Each row is a point. To make a cloud, some directions were put in groups of two or more. Within a group, all points are equally far from the middle, so they leave a hole (a ring in 2 directions, a hollow ball in 3). The other directions are filled evenly. Then the cloud was stretched, turned, moved and blurred a little. Count the holes, and give their numbers of directions, smallest first.

Cloud, 20 rows:
[[-5.7 -5.5 -0.5]
 [-0.6 -2.5 -1.8]
 [-0.3 -1.5 -5.7]
 [-1.8 -2.8 -6.6]
 [ 0.0 -3.0 -1.5]
 [ 1.3  2.0  9.9]
 [ 3.0  2.4  7.7]
 [ 4.7 -1.9 -1.9]
 [ 0.2 -1.0  7.0]
 [-1.7  3.6  2.9]
 [ 4.9  5.7  5.8]
 [-3.6  1.5  2.8]
 [-1.8 -1.1  2.2]
 [-3.4  1.3  0.2]
 [-7.4 -2.9  7.2]
 [ 4.5 -0.6  1.9]
 [-1.6  1.8  1.8]
 [ 3.9  4.6  4.3]
 [-0.9  1.5 -0.7]
 [ 6.1  2.7 -0.9]]
Holes: 0

Cloud:
[[ 4.5 -1.7  4.7 -5.3 -1.5  7.5]
 [-2.3  1.8 -1.2  0.2 -4.5  0.6]
 [ 3.8 -5.7 -1.3  1.6  0.0  4.2]
 [-1.0 -4.0 -2.0 -6.0  2.7  3.1]
 [ 6.5 -4.0  3.7  0.6 -1.2  8.8]
 [-2.4  0.3 -4.8  7.7  0.1  6.1]
 [ 3.3 -3.2 -1.8  1.0  2.6  1.3]
 [-2.3  1.7  4.9 -3.8 -1.1 -5.1]
 [-1.2 -2.4 -0.5 -5.4 -1.5 -1.6]
 [-3.1 -1.1  0.8 -0.6  0.2  8.5]
 [-2.0 -0.1 -0.8 -2.3  3.7 -9.6]
 [-1.0 -3.0  1.1  2.9  4.8  4.1]
 [-2.1 -3.8  1.3 -4.9  5.9 -2.8]
 [ 3.5 -4.2  2.5 -1.0  6.4  5.1]
 [ 1.6 -3.6  5.4 -8.5  1.9 -3.5]
 [-4.1 -3.4 -4.4 -4.3  1.2 -1.7]
 [ 1.5 -2.4 -2.9 -1.4  3.0  7.7]
 [-2.0 -5.6 -0.3 -3.9  4.0 -3.3]
 [-3.6 -0.3  0.8 -5.0  5.1 -5.3]
 [ 2.1 -0.2  2.7  4.8 -0.2  6.4]
 [ 0.5 -1.1  6.3 -2.0 -0.1 -3.2]
 [ 2.6 -2.4 -0.6  0.7  0.2 -4.0]
 [ 1.1 -4.1  1.5 -8.1  1.1  1.9]
 [ 4.4 -1.6  6.6  1.6  0.5  5.7]
 [-0.3 -0.2 -2.9  3.0 -5.2  4.4]
 [-1.6 -0.4  1.1 -4.9  4.8 -8.0]
 [ 0.4 -2.9  3.3 -0.4  6.3  2.8]
 [ 4.6 -6.3  1.8  2.3 -1.5 11.0]
 [ 8.0 -0.2  5.0 -1.9 -1.7  6.7]
 [ 1.4  3.1  5.7 -4.4 -0.7  3.1]
 [-3.8 -1.9 -2.2 -5.3  2.4 -6.3]
 [ 1.8 -2.7 -3.9  0.0  2.3  7.0]
 [-0.1 -4.4  2.4 -6.8  4.6 -3.8]
 [ 5.4 -1.0  0.7  1.6 -2.3  1.6]
 [-2.9  1.5 -0.7 -1.6  2.2  4.0]
 [-1.4  0.7 -3.8  6.8  1.1  4.4]
 [-8.0 -0.6 -1.8  1.2 -2.2  0.1]
 [ 1.9  0.2 -3.7  2.4  2.4  3.1]
 [-0.9 -6.5  2.0 -7.4  4.7 -0.8]
 [ 5.7 -3.3  0.5 -0.9  3.4  3.6]
 [-0.5 -2.0 -1.8  4.6 -3.6 10.0]
 [ 5.1 -4.7 -1.4 -0.1  1.0  6.5]
 [ 3.4 -1.9  2.1  4.0 -2.1  8.1]
 [ 5.1  1.5  4.6  0.0 -1.7  8.0]
 [ 0.3  0.9  0.6  0.6 -3.4  5.7]
 [-0.5  3.1 -5.3  3.3  1.0  1.0]
 [-1.0 -4.8  0.8 -8.2  4.9  2.8]
 [-0.9  1.8 -0.5  1.8  0.3  7.3]
 [ 2.3 -0.2 -0.2 -5.8 -1.1 -0.6]
 [-0.8 -2.5 -1.3  2.1  4.6  0.0]]
Holes: 2 (2, 2)

Cloud:
[[  4.5   7.1  -3.2  -1.1   3.4  -2.5  -2.4  -4.2]
 [  5.1  -0.1   3.4  -0.9   1.8  -3.3   0.6  -4.4]
 [ -3.6  -1.9   4.2  -6.7   3.7  -3.0  -0.6  -2.4]
 [  0.6  -0.6   4.2   1.3  -6.2  -3.7  -0.5  -1.9]
 [ -1.5   6.4  -1.4  -3.3   6.7  -0.1   1.6  -4.3]
 [  0.6   3.5  -0.4  -3.1  -1.0   4.7   3.5   4.1]
 [ -2.9   7.3  -3.0  -5.0  -6.9   0.8   1.5   0.2]
 [  0.7   4.1  -1.8   4.2  -0.1   6.9  -3.2   1.0]
 [  0.9  -3.7  -3.2  -0.8   7.6   0.6  -2.2   0.7]
 [ -0.3   4.6   1.1  -2.9  -1.0   1.7  -2.1  -7.8]
 [  1.0  -2.6   3.7  -1.5   4.3  -2.8   1.4   1.2]
 [ -1.9   0.3   5.3  -6.7   2.4  -1.6  -5.6  -2.9]
 [  3.7   8.0   2.9   2.2   1.3   4.2   0.7  -0.1]
 [ -4.5   2.1  -2.6  -5.9   2.5   7.5  -2.0  -1.7]
 [ -0.4  -2.4  -0.1  -8.7  -0.5   2.2   3.7   2.2]
 [ -6.3   4.7  -4.3  -2.9   1.0   0.3  -1.5   1.3]
 [  5.3   7.0   0.4  -5.8  -3.0   0.8   3.6   0.1]
 [ -2.6   2.3   0.9  -9.7   4.8  -1.5  -0.6  -4.1]
 [  3.9   6.9  -0.9   1.8   0.7   4.9  -2.6  -0.7]
 [  6.5   1.2  -5.9  -2.3   5.9  -3.3   4.0  -0.3]
 [  1.0   4.6  -1.0  -8.2   3.0   3.1  -4.2  -2.7]
 [  3.0  -3.4   4.7   0.8  -2.4   0.2   3.1  -4.5]
 [ -4.0   8.0  -3.3  -3.9   1.9   4.6   0.5  -4.0]
 [ -1.1   0.9  -3.0   0.4   5.9   3.9   2.6  -0.9]
 [ -2.9  -2.8  -3.8  -7.8  -2.7  -1.6  -2.3  -7.2]
 [ -0.3   3.2  -8.6  -0.9   3.1  -5.5   1.4  -3.4]
 [ -0.1   0.0  -0.8  -0.9  -4.7   0.3   0.4  -5.6]
 [  0.0   0.8  -3.4   1.3   3.6   6.6  -2.2   2.2]
 [ -7.0   8.5  -1.5   4.8   0.3  -0.7  -0.9  -0.1]
 [  5.3  -4.2   1.7  -4.5  -1.8   4.6  -3.1  -0.2]
 [  3.4   0.7   1.1  -3.8   1.1   7.0  -2.4   3.9]
 [  2.1  -3.6   0.1  -1.0   5.4   4.6  -4.8   2.4]
 [ -0.1  -0.1   5.4   3.2  -1.4  -1.5   6.3  -0.9]
 [ -0.1   3.5  -3.0  -6.9   1.4   0.6  -3.5  -6.3]
 [  0.4  -4.8   0.3  -3.5  -5.9  12.1  -6.5   2.3]
 [ -4.8   1.9   2.7  -6.7   3.6   2.0   2.2  -2.8]
 [ -3.0  -0.4   1.1   1.5  -4.1   5.3  -1.6  -4.9]
 [  3.0   7.4   0.2  -1.9   1.3  -4.0  -3.9  -1.1]
 [ -0.1   4.7   0.2  -3.5   6.4   0.4  -2.9   0.7]
 [ -3.1  -1.8  -3.8  -5.8  -4.6  -2.0  -6.3  -0.3]
 [ -3.3   9.8   1.5  -0.6   3.2   5.8   0.0  -6.3]
 [ -3.3   6.0  -5.0  -6.8  -2.9  -3.0   2.1  -1.9]
 [  2.2   3.3   3.3  -4.3  -4.4  -1.2  -1.0  -4.6]
 [  2.2   4.1  -1.5   2.7  -2.6   3.0   5.2  -4.3]
 [ -5.5   1.2  -5.2  -2.1   4.7  -3.0   1.4   3.2]
 [  5.0   0.2  -5.2  -3.0   5.7  -4.9  -1.2  -2.5]
 [  0.8   1.0   5.8   0.1  -2.9   4.1  -0.1   2.4]
 [  3.2   3.4   1.2   2.7  -1.9  -5.1   5.4  -2.7]
 [  5.6   7.0  -2.0  -1.2  -2.9   2.3   1.2  -3.5]
 [ -2.6  -5.2  -5.2  -9.2   0.9  -1.9  -3.7  -3.5]
 [ -4.0   4.3   0.3  -5.0  -0.6  -0.2   1.7   1.2]
 [ -2.3   0.7  -8.8  -4.2   3.3   0.4   1.7   3.3]
 [  0.2   3.7   4.2  -2.1  -2.1   5.8  -0.1   0.6]
 [  7.6   8.0  -1.6  -2.5  -1.2   5.7   1.2  -2.5]
 [  3.0  10.4  -2.0   2.0  -3.1  -2.2  -0.5  -1.3]
 [  0.2   0.9   6.3   0.5  -3.0  -1.4  -4.0  -6.0]
 [  4.5  -2.5  -4.5   3.2  -1.2  -4.8  -1.7   1.6]
 [ -2.6  -3.2  -1.8  -3.4  -1.1  -1.4  -1.0  -8.9]
 [ -0.5   3.1  -1.1 -10.3   0.6   6.2  -1.8  -5.8]
 [  5.5   8.0  -0.5  -2.7  -2.5   0.6  -0.5   0.4]
 [  4.1   3.2   2.0  -2.8  -3.0   8.3   1.4  -2.1]
 [ -7.3   1.2  -1.6  -4.0   1.1   1.1   1.4   0.5]
 [  1.9   1.0  -0.3  -1.9  -0.4   1.5   3.8  -2.4]
 [ -4.3   9.7  -4.2   0.5   1.4   1.3  -1.3  -2.9]
 [ -6.1   4.2  -1.9  -3.5  -5.6  -0.5  -0.2  -0.5]
 [ -2.0  -1.6   3.6   1.2  -0.6  -1.7   4.8  -0.2]
 [ -5.5   3.9  -4.4   5.2   4.2  -3.7   4.2  -4.0]
 [  1.1   1.8  -1.2  -3.2  -1.8  -3.4  -0.6  -6.8]
 [  1.4   3.3  -6.4  -0.9  -1.4   5.4  -2.1   2.4]
 [  4.7   0.0   6.3   1.2   2.8  -2.7   0.7   0.8]
 [  4.5   9.0   3.7  -3.3  -7.8  -0.2   0.6  -2.0]
 [  4.5   3.4  -6.1  -1.6  -2.6   1.8   1.9  -0.9]
 [  2.8  -5.2  -4.1  -2.0  -0.9   0.6   1.6  -0.7]
 [ -1.9  -0.8   3.2   2.5   6.9  -0.8  -2.1  -9.5]
 [  3.9  -5.0   0.0  -7.1   2.5  -0.5  -3.5  -6.7]]
Holes: 0
